Each point is reached from the start by the listed moves, each made once or not at all, plus a little noise. Is the number of moves made odd or even? Then give how often each move was made.
In the rows, 128 means zero.

Moves:
(1): [184  82 137  69 107]
(2): [ 67 136 203 107  76]
(3): [124 164 128  98 149]
Start: [131 139 117 124 143]
Points:
[ 63 184 192  73 115] -> even (0, 1, 1)
[ 69 141 196 100  88] -> odd (0, 1, 0)
[134 137 118 128 140] -> even (0, 0, 0)
[182 129 132  35 143] -> even (1, 0, 1)

Moves:
(1): [164 136 112 129 160 168 148 150 161 129 131 125 141]
(2): [102 156 118 132 131 135 125 162 150 160 138 108 149]
(3): [147 151 130 134  98 120 135 161  94 113 121 103 140]
(4): [101 147 141 152 106 133 122 137 132 149 130 130 138]
(5): [135 116 124 130 144 134 137 113 121 129 115 130 137]
(6): [ 91 147 131 137 172 144  91  95 108 170 146 137 151]
(7): [130 130 122 134 127 146 140 139 133 130 137 116 139]
(8): [125 118 153 134 158 121 124 109 105 147 130 122 146]
(9): [139 107  98 161 157 152 117 139 119 120 142 148 137]
(10): [127 123 151 119 131 120 138 146 109  91 132 132 163]
(11): [132 148 101 129 142 107 112 134 111 111 155 131 173]
Start: [155 108 106 124 112 113 121 119 124 125 113 116 125]
Points:
[130 178  91 193 169 189 101 213 101 160 158 103 249] -> odd (1, 1, 1, 1, 0, 1, 0, 0, 1, 1, 0)
[134 164  42 182 187 137  69 156  61 159 162 104 247] -> even (0, 1, 1, 0, 1, 1, 0, 0, 1, 0, 1)
[152 198  76 173 148 162 101 167  95 160 164  89 242] -> even (1, 0, 1, 1, 0, 1, 1, 0, 0, 0, 1)

Moves:
(1): [113 126 128 132 124 115 114 128 129 130 133 124 134 131 135 126 121 135
 128 118 129 129 129 125 126 125 127]
(2): [109 137 126 116 119 126 128 122 120 153 129 109 118 123 131 132 139 109
 117 130 111 147 135 134 125 113 121]
(3): [125 132 127 121 144 109 115 132 132 126 122 133 115 126 133 141 133 127
 140 128 121 113 130 120 131 138 129]
(4): [117 124 125 122 145 135 129 128 127 130 124 118 121 135 121 124 139 137
 112 116 120 120 132 136 126 135 131]
(5): [143 106 124 134 133 108 143 119 129 127 152 125 123 131 147 139 105 127
 129 155 127 142 106 123 143 131 138]
(6): [126 149 132 137 129 127 132 111 168 131 120 144 127 125 166 124 136 120
 103 124 147 117 148 106 111 136 141]
(7): [127 115 127 107 104 127 135 130 121 137 133 127 126 140 126 125 149 141
 122 130 117 141 129 113 124 114 148]
(8): [108 140 132 120 129 126 125 120 131 145 140 138 129 125 112 131 123 141
 131 133 133 123 139 128 137 116 125]
(9): [130 137 132 144 131 121 135 129 125 119 118 132 139 127 134 118 136 135
 122 133 121 116 140 124 125 146 141]
(10): [129 112 123 131 126 130 125 121 128 113 130 130 127 123 106 117 142 134
 134 140 123 137 118 128 128 126 118]
(11): [124 127 134 120 144 132 137 130 114 123 128 123 142 124 137 124 135 140
 141 120 132 129 128 129 138 129 129]
(12): [140 144 113 131 133 126 118 133 141 134 132 128 132 140 130 132 125 140
 124 125 132 131 130 119 132 128 128]
(13): [154 120 142 118 129 102 134 142 131 137 117 142 100 128 109 133 142 152
 138 133 130 136 121 120 129 139 136]
(14): [132 127 131 138 123 140 141 127 125 125 122 133 128 126 124 129 124 130
 129 125 137 133 129 118 136 128 120]
(15): [138 143 123 130 124 131 129 133 113 125 129 108 126 127 136 116 124 136
 139 127 123 120 140 123 127 135 139]
(16): [141 116 126 140 126 126 122 131 131 139 133 127 129 141 144 114 127 143
 125 104 141 111 108 135 154 106 123]
(17): [132 131 123 133 141 125 138 133 120 133 126 130 116 138 125 128 131 123
 128 127 130 136 143 122 121 123 130]
(18): [109 158 148 136 150 103 127 118 108  97 135 139 102 136 141 127 105 126
 131 135 129 143 145 139 119 143 119]
(19): [140 114 121  95 153 117 162 133 121 123 123 125 128 131 145 110 108 113
 133 125 114 132 105 104 128 133 134]
(20): [142 113 135 114 136 106 132  99 134 128 137 143 116 107 132 137 118 122
 125 129 102 146  92 123 140 146 152]
(21): [147 127 140 128 136 120 133 141 149 147 134 152 120 112 118 139 131 146
 126 132 115 141 143 121 126 119 120]
(22): [145 112 110 121 149 131 139 126 108 135 137 139 122 144 129 111 127 143
 146 130 110 132 132 136 132 157 123]
(23): [125 122 115 123 125 136 114 137 117 130 129 126 128 104 115 129 132 128
 132 131 131 128 124 136 125 129 127]
(24): [124 116 110 122 119 113 118 120 127 131 153 128 146 132 112 134 130 146
 129 121 135 117 123 143 139 122 102]
Start: [154 128 138 119 139 137 119 138 120 129 146 142 138 164 129 122 132 143
 141 129 126 106 112 129 131 132 111]
Points:
[193 118  94  93 223  45 152 118  59 141 194 138  64 176 204 100  58 152
 175 123  69 156  67  95 177 173 124] -> even (1, 1, 1, 0, 1, 0, 0, 0, 0, 0, 0, 1, 0, 1, 1, 1, 1, 1, 1, 1, 0, 1, 1, 0)
[161  89 120  70 195  64 168  69 141 158 184 178  97 144 180 110 102 138
 150 159  72 149  66  64 158 172 129] -> odd (1, 1, 1, 0, 1, 1, 0, 1, 0, 1, 0, 0, 0, 1, 0, 0, 0, 0, 1, 1, 0, 1, 0, 0)
[205 103 149 130 215  68 162 141  65 126 176 171  77 209 165  99 108 201
 181 138 131 140  98 136 172 165 114] -> odd (0, 0, 0, 0, 1, 0, 0, 0, 0, 0, 1, 0, 1, 0, 0, 1, 1, 1, 0, 0, 0, 1, 0, 0)
[185  57 101 101 192  94 145 148  67 151 188 150 118 177 103 118 136 226
 172 124 123 127  99 138 168 171  96] -> even (1, 0, 0, 1, 1, 0, 0, 0, 0, 0, 1, 0, 1, 1, 0, 0, 1, 0, 0, 0, 0, 1, 1, 1)
[226  91  93 126 187  68 126  98 170 140 198 216 125 122 137 138 136 203
 146 163  91 118  90  93 162 198 111] -> even (0, 0, 1, 0, 1, 1, 0, 0, 1, 1, 0, 1, 0, 1, 0, 0, 0, 0, 0, 1, 1, 1, 1, 1)
[154 154 153  93 178  42 130  90 128 180 175 187  68 198 176  92 155 227
 101 106  83 135 126 101 147 169 163] -> odd (1, 1, 0, 1, 0, 1, 1, 1, 1, 0, 0, 1, 1, 0, 0, 1, 0, 1, 0, 1, 0, 1, 0, 0)
[208 104 155  81 201   7 175 116 100 150 193 152  71 153 159 108 101 201
 133 130  60 138  61 117 177 161 131] -> even (0, 1, 0, 1, 1, 0, 0, 0, 1, 0, 0, 0, 1, 0, 1, 1, 0, 1, 1, 1, 1, 0, 0, 1)
[174 111  96  65 234  89 157 111  76 170 170 126 102 181 148  73 128 196
 172  85  62 128  79  89 195 147 119] -> odd (1, 1, 1, 1, 0, 0, 0, 1, 0, 1, 1, 1, 0, 1, 1, 1, 1, 0, 1, 1, 0, 1, 0, 0)
[171  96 133  42 205 100 178 116  47 158 191 158  80 141 127  65 137 211
 164 116  46 168  93 112 176 137 120] -> odd (0, 1, 0, 1, 0, 0, 1, 1, 0, 1, 1, 0, 0, 1, 1, 1, 0, 1, 1, 1, 1, 1, 1, 0)
[134 145 163  88 193  90 130 150  88 160 157 148  78 184 154 121 166 183
 129  95  92 131 150 126 143 101 108] -> odd (0, 1, 1, 1, 0, 0, 1, 0, 0, 0, 1, 0, 0, 0, 0, 1, 1, 1, 0, 0, 1, 0, 0, 0)
